Each row is a point. Each table stands for the endless flat space through its points: a line for two points, a plane for three, and so on. Write the one point that lies in both, or say that there is none.

First:
[[-1.0 -3.1 -1.5]
 [-1.6 -2.2 -0.3]]
Second:
[[-2.9 -1.9 -0.1]
 [-0.4 -2.9 -1.1]]
They share: [-1.4 -2.5 -0.7]

First, 2 rows:
[[ 1.9  1.4 -0.4 -3.1]
 [ 1.1  1.3 -0.5 -3.1]]
Second (2 x 4):
[[ 2.4  1.2 -0.3 -2.7]
 [ 3.6  4.8 -2.3 -2.7]]
They share: no point

First, 3 rows:
[[ 3.0  0.8 -1.0  2.5 -2.0  0.4]
 [ 5.4  1.2  0.8  2.9 -3.6 -2.6]
 [-0.2  2.8 -1.4  2.5 -1.2  3.6]]
Second:
[[ 1.7 -0.4 -2.9  2.2 -0.8  0.2]
 [ 1.9  1.8 -2.2  1.5 -1.4 -1.4]
 [ 1.4  6.5  2.5  0.1 -5.0  1.0]
 [ 2.3 -1.0 -2.6  3.1 -1.4  1.8]]
They share: no point

First (4 x 8):
[[-3.2  1.0 -1.8 -2.1  1.9 -1.0 -1.1  1.6]
 [-1.4  1.9  2.9  0.9  0.0 -1.5 -3.4 -1.7]
 [-1.8  1.2  3.8  1.7  0.3 -0.8 -3.1 -1.5]
 [-2.9 -0.1  4.4  2.3  1.1  0.4 -2.0 -0.6]]
Second (3 x 8):
[[-3.4  2.3  0.7 -0.3  1.2  0.3 -1.6  1.5]
 [-0.7  1.1  2.3 -1.5  1.9  1.5 -2.1 -1.8]
 [-3.1  3.0  0.1 -1.1  1.5  1.1 -1.6  1.8]]
They share: [-2.8  0.7  2.3  0.5  1.0 -0.5 -1.8 -0.3]

First (3 x 9):
[[-1.3  3.9  3.1  2.8  3.5  2.8 -2.4  0.7 -0.6]
 [-2.0  1.6  2.7  1.7  2.7  0.7 -3.2  2.8 -1.9]
 [-2.7  0.6  1.4  1.1  2.2  0.7 -3.7  4.2 -5.6]]
Second (6 x 9):
[[-0.5 -0.1  1.3  1.5  1.2  2.6 -2.2  2.3 -2.0]
 [-0.6 -0.8 -0.5  2.8  2.4  1.8 -0.5  1.7 -2.4]
 [-2.3 -1.8 -1.2 -0.8  5.6 -1.5 -1.0  3.4 -6.9]
 [-0.7 -0.8  1.6 -0.7  1.2  2.3 -2.8  2.7 -2.9]
 [-2.3  0.6  2.0  0.1  2.3  1.8 -2.8  3.3 -3.0]
 [-3.3  4.1  4.3  2.1  3.4 -0.5 -5.8  4.3 -4.6]]
They share: [-2.2  1.5  2.2  1.6  2.6  1.0 -3.3  3.1 -3.3]

First:
[[ 4.3 -0.8 -0.3 -4.2 -0.1  4.0  0.2  0.4  2.5  2.0  0.3]
 [ 4.0 -0.7 -4.6 -3.5  3.2  3.9 -2.7 -3.1  1.3 -1.0 -2.9]
 [ 4.1 -1.3 -1.2 -3.5  0.6  4.4  0.0 -0.2  1.8  2.1 -0.5]
 [ 1.2  2.2 -0.2  0.6  2.9  1.6 -0.2 -0.9  0.7 -2.1  2.3]
 [ 2.5  0.7 -4.0 -1.9  4.1  3.2 -1.0 -3.4  0.8 -1.2 -1.0]]
Second (5 x 11):
[[-0.3  0.3 -1.1  0.0  2.5  1.6  2.6 -0.8  0.7  1.9 -2.6]
 [ 1.7  4.9 -3.2  0.1 -0.8  4.2 -0.6 -4.8  2.1  0.2 -0.2]
 [ 1.0 -0.2 -0.9 -1.4  3.9  2.1  4.6  0.8  1.8  2.6 -1.3]
 [ 1.2 -0.3  1.0 -2.6  4.8  1.5  3.3  0.2  0.8  0.6 -2.0]
 [ 2.9  0.0  0.4 -3.9  5.5  2.6  4.8  1.1  2.3  1.3  0.0]]
They share: no point

First:
[[ 0.3  1.2 -3.2  4.7  0.3  1.5  1.2 -2.9 -2.3  0.9 -4.1 -0.8]
 [ 3.7  1.2 -0.4  3.4 -0.5  4.4  0.7  0.5  1.1 -1.0 -4.7 -0.9]
 [ 0.5  2.6  0.0 -0.1 -1.5  0.7 -1.2  1.5  1.1 -1.3 -2.3 -2.0]
 [ 0.9 -1.0 -3.5  1.2 -3.3  1.7  2.9 -3.4 -0.3  0.6 -3.9 -0.9]
 [ 1.4 -1.5 -5.4 -2.7 -7.9  3.7  5.6 -4.5 -0.3  3.1 -4.4 -0.4]
 [-0.3 -0.2 -3.0 -0.4 -3.7  0.0  2.1 -2.8 -0.5  0.3 -3.2 -1.3]]
Second (3 x 12):
[[ 0.2  1.7 -4.4  1.7 -2.8  2.7  0.3 -1.8  1.8  2.1 -2.4 -2.9]
 [-1.7 -0.2 -5.2  1.3 -2.2  1.6 -1.0 -2.2  0.3 -0.7 -1.6 -3.6]
 [ 2.8  4.3  0.8  3.3  0.8  4.1  0.5  1.8 -1.2  1.3 -3.6  0.9]]
They share: [ 0.8  2.3 -2.3  2.3 -1.0  3.0  0.0 -0.3  0.0  0.9 -2.7 -1.4]

First (5 x 14):
[[ 1.3 -2.0  1.8 -0.5 -0.8  1.0 -1.3  0.4 -1.1 -0.8 -4.5  0.6 -0.3  3.4]
 [ 2.8 -2.9  2.3  0.3  0.5  2.5 -1.0  1.1 -2.4 -1.8 -3.0  1.5 -0.2  3.0]
 [ 0.4  1.5 -0.9 -3.5 -5.1  1.5 -0.2  2.9  0.4  2.8 -7.8 -1.3  3.6  3.0]
 [ 1.6 -5.1  0.7  0.7  0.6 -0.2  4.3 -2.9  1.6  0.3 -0.7  0.9  0.0 -2.6]
 [ 2.0 -4.7  1.9 -0.6 -0.4  0.8  1.4 -1.6  1.4 -0.8 -0.9 -1.6  0.5  0.7]]
Second, 6 rows:
[[ 5.7 -3.2 -0.5 -1.2 -0.7  2.2 -0.8  2.4  0.8  0.1 -1.5 -3.5 -0.8 -1.4]
 [ 2.3 -6.2  3.1  0.4  0.7  6.1  1.1 -2.8  3.2 -3.0 -1.1  0.5  3.3  4.4]
 [ 1.6 -1.5  0.6  2.0 -2.2  4.0  2.5  2.4  2.0  0.8  0.4 -3.3 -2.2  0.9]
 [ 2.3 -4.0  1.7 -2.0 -3.5  1.6 -0.4  0.8 -2.1 -1.6 -1.4 -6.4 -1.3 -1.3]
 [ 4.7 -6.0  3.5 -1.6 -0.9  5.2  0.6 -2.0  1.5 -4.0 -2.0 -2.4  3.1  1.5]
 [ 5.9 -3.0 -0.3  0.4 -0.3  3.7  0.9  2.8  2.6  0.0 -0.3 -3.7 -2.1 -2.2]]
They share: no point

First (4 x 18):
[[ 1.8 -0.6  0.6  1.1  3.8 -0.3  1.2 -2.2 -2.6 -2.6  0.7  0.0  1.0 -1.9
   0.1  1.8 -2.7  0.4]
 [-0.7 -1.6  1.4 -1.9  3.7  1.3  2.2 -1.0  0.5 -0.5 -2.5  2.0  1.0 -1.6
  -2.1 -0.3 -1.1 -2.3]
 [ 2.1 -3.6  0.8 -0.7  2.6 -2.0  0.9 -2.0 -0.4  0.6 -3.8 -1.3 -3.3 -3.1
  -3.6  1.1  1.3 -1.0]
 [ 3.1 -1.1  0.5  1.4  3.3 -2.0  0.5 -2.7 -2.5 -1.6  0.3 -1.6 -1.0 -2.8
  -0.3  1.9 -1.1  0.9]]
Second (6 x 18):
[[ 1.8 -1.0  1.7 -3.5  0.4 -2.7 -0.7 -0.3 -4.0 -2.5  0.2 -4.9 -0.5 -5.4
  -3.6  2.0  3.3 -2.3]
 [ 3.9 -2.1  0.7 -3.4  3.9 -5.2  0.5  1.5 -1.7 -0.4 -0.5 -3.6 -2.2 -3.6
   1.3  3.5  2.1  0.1]
 [ 3.6 -2.2  3.4 -1.5  3.7 -2.0  3.3 -2.0 -4.3  1.6 -1.5 -3.7  0.6  0.3
  -0.9 -0.8  1.0  0.4]
 [ 1.7  0.8  2.5 -0.8  2.5 -3.1  0.7 -1.1 -3.4  0.8 -1.7 -4.0 -0.2 -3.6
  -3.1  4.5  0.3  0.7]
 [ 3.0  0.5  4.5 -1.4 -0.1 -1.0  1.4 -3.3 -6.8 -0.4 -2.1 -5.2  1.4 -1.9
  -4.9  1.2  0.5 -1.7]
 [ 2.3 -4.1 -0.4 -3.3  2.9 -3.3 -0.2  0.4 -0.9 -2.2  1.1 -2.9 -2.4 -4.8
  -0.5 -0.3  4.2 -1.4]]
They share: [ 2.9 -2.1  0.7  0.4  2.9 -2.4  0.5 -2.5 -1.3 -0.2 -1.5 -1.8 -2.4 -3.2
 -1.7  1.3  0.5  0.1]

First (7 x 20):
[[  1.3   1.8  -1.5  -2.1  -0.9  -2.3  -0.5  -0.7   2.8   0.4  -2.6   0.3
    2.6   4.8  -4.7   8.6   2.9  -1.8   2.4   3.8]
 [ -0.6   0.3   2.4  -4.3  -6.5  -4.8   2.7  -3.6   4.4   0.8  -2.6  -5.1
    5.2   2.1  -3.8   8.9   1.0  -1.9  -4.3   1.6]
 [ -3.2   3.7   1.2  -3.0  -0.2   1.6   2.7  -7.0   0.6   0.9  -0.7   1.0
    1.1  -3.8  -6.1   2.2   1.5  -3.6  -4.0  -1.0]
 [  0.5   8.3  -3.0   0.1   3.4   2.8  -1.6  -6.5  -1.4   4.6   4.7   6.9
    1.9  -1.5  -2.3  -1.5   4.3  -4.0   3.5  -0.5]
 [  2.5   5.7  -4.5  -2.4   0.3   0.4  -2.7  -4.7   2.1   4.6   1.2   3.5
    2.7   4.3  -1.3   3.1   3.1  -1.2   4.3   0.3]
 [ -1.7   2.7   1.3  -5.8  -2.6   1.4   1.8  -5.9   2.6  -3.6  -4.6  -0.4
    2.8   2.8 -10.1   8.0   0.0  -1.5  -2.7  -1.3]
 [ -0.8   8.0  -2.7  -1.2   3.2   4.7  -0.7  -8.8  -1.3   4.9   3.8   6.1
    0.9  -3.8  -2.7  -3.4   2.8  -3.7   1.1  -2.5]]
Second:
[[ 1.0  0.0 -0.2 -2.2  1.5  1.1  0.2 -3.0  1.7  5.5 -4.4  3.1 -1.6 -1.4
  -3.0  6.3 -2.0 -4.8  2.1  0.6]
 [-2.4  2.9 -2.1 -4.8  1.9 -0.1  2.7 -1.9  1.4  4.8 -2.0 -0.4  1.0  1.3
  -4.8  3.2  2.9 -2.9  0.8  1.3]
 [ 1.2  1.4 -3.1 -0.9  2.2  2.4 -1.8 -5.5  2.4  3.2 -2.5  3.0 -0.1 -0.1
  -3.0  2.7  1.7 -2.4  1.3  1.9]
 [-3.0  2.0 -2.2 -5.4  3.1  0.3  3.0 -3.4  2.1  5.9 -2.8  0.3  0.8  1.4
  -5.4  2.7  3.2 -3.6  0.1  1.0]]
They share: [ 0.4  2.5 -2.7 -1.8  1.3  1.3 -0.5 -3.3  1.6  3.0 -1.8  1.4  0.4  0.3
 -3.2  3.2  1.9 -2.1  1.6  1.9]
